Each row of a before or after table is a point. One or more steps were done to the points. Then noise was added and the rows were shuffled. The steps act on columns, c1 being the first. Name the steps. A step turns or swaps two columns, mirrors them in a line or flattens them onto one, adds a multiple of one to another, or multiplies or shifts one. Angles are multiples of 10 degrees, from the lower column toward the higher: turns from -170 to 170, lines from 10 to 170 but not 90. Use the fewest steps. Two steps may share a column if one is a turn and the other turns, adds or multiplies; they go together, in the order done. Otherwise the lowest column goes first.
(in the rows, 128 means zero)

Before (10 x 2)
[[157 125]
 [141 104]
 [201 119]
 [132 144]
 [102 109]
 [111 108]
 [101 130]
 [111 153]
 [106 164]
 [103 103]]
After (10 x 2)
[[162 114]
 [108 105]
 [153 111]
 [120 156]
 [101  98]
 [108 199]
 [152 120]
 [114 125]
 [145 148]
 [135  97]]
Steps: turn c1 and c2 by 110 degrees

Before (9 x 4)
[[149 118 143 135]
 [122 132 137 150]
 [ 53 135 176 107]
 [133 145 118 116]
 [ 94  72  93 164]
 [130 119 135 153]
 [102 120 145 113]
 [146 134 159  89]
 [ 94  96 143 134]]
After (9 x 4)
[[133 147 112 131]
 [129 117 149 114]
 [145 135 127 177]
 [ 93  96 142 131]
 [105 118 134 153]
 [148 121 142 131]
 [ 93  71 122  77]
 [120 132 149 117]
 [ 50 136 152 174]]
Steps: mirror c3 and c4 in the line at 20 degrees

Before (10 x 8)
[[158 143 147 142 117  97 128 121]
 [174 153  96 185 219  75 139  96]
 [104 115 125 154 123 127  98 125]
 [142  81 161 154 154 139 128 168]
 [127 149  99 122 102 135 170 127]
 [152 104  89 107 145 105  81  91]
 [126 101 155 153  85 161 133  68]
 [135 120 145 122 139  92 108  80]
 [131 175 115  95 164 113 143 122]
 [141 135 148 126  76 185 108 100]]
After (10 x 8)
[[138 163 127 106 160 112 135 161]
 [135 168 127 120 132 101 140  93]
 [140 145 126 100 139 124 132  91]
 [132 139 128 128 122 100 143 140]
 [115 169 127 151 193  78 148 139]
 [117 167 128 142  98 150 115  76]
 [125 136 128 128 108 120 132 144]
 [135 152 126 127  94 185 101 131]
 [116  70 130 146 146 133 127 104]
 [111 125 128 156 121 135 119 119]]
Steps: flatten c1 and c4 onto the line at 120 degrees; turn c2 and c8 by 60 degrees; multiply c3 by 0; multiply c5 by 0.7; flatten c6 and c7 onto the line at 160 degrees

Before (10 x 11)
[[115 129 150 121  92 105 149  78 131 128 110]
 [119 160 159 130 138 137 123 111 207 105 127]
 [131  72 141 131 118 160  85 110 106 184 153]
 [132  92 159 141 112 146 143 145  96 107 182]
 [132 127 149 129  97 144 104 131 120  97 138]
 [113 117  98 137  98 110 113 118 154 120 111]
 [123 157 142 107 118 137 121 132 132 149 155]
 [ 98 106 160 144  87 155 128 133 177 110 110]
 [ 92 144  91 145 133 156  96 129 123 113 139]
 [129 136 108  89 145 157 122 135  99 117 156]]
After (10 x 11)
[[123 120 163 143  54 154 130 135 177 111 117]
 [133 158 144 105 110 137 111 132 132 146 154]
 [ 81 145  92 144  77 154  63 126 122 113 139]
 [133 127 100 140  86 108  96 119 152 119 112]
 [137 134 148 122  86 107 172  79 131 127 112]
 [145  81 159 141 125 145 155 147  93 105 181]
 [112 183 159 130 124 137 116 111 211 105 125]
 [161 119 151 128 112 144  78 131 120  92 136]
 [141  66 140 129 127 160  43 109 109 186 151]
 [118 130 106  86 140 158 118 136  99 113 158]]
Steps: multiply c1 by 2; turn c1 and c5 by 50 degrees; add 0.3 times c9 to c2; multiply c7 by 2
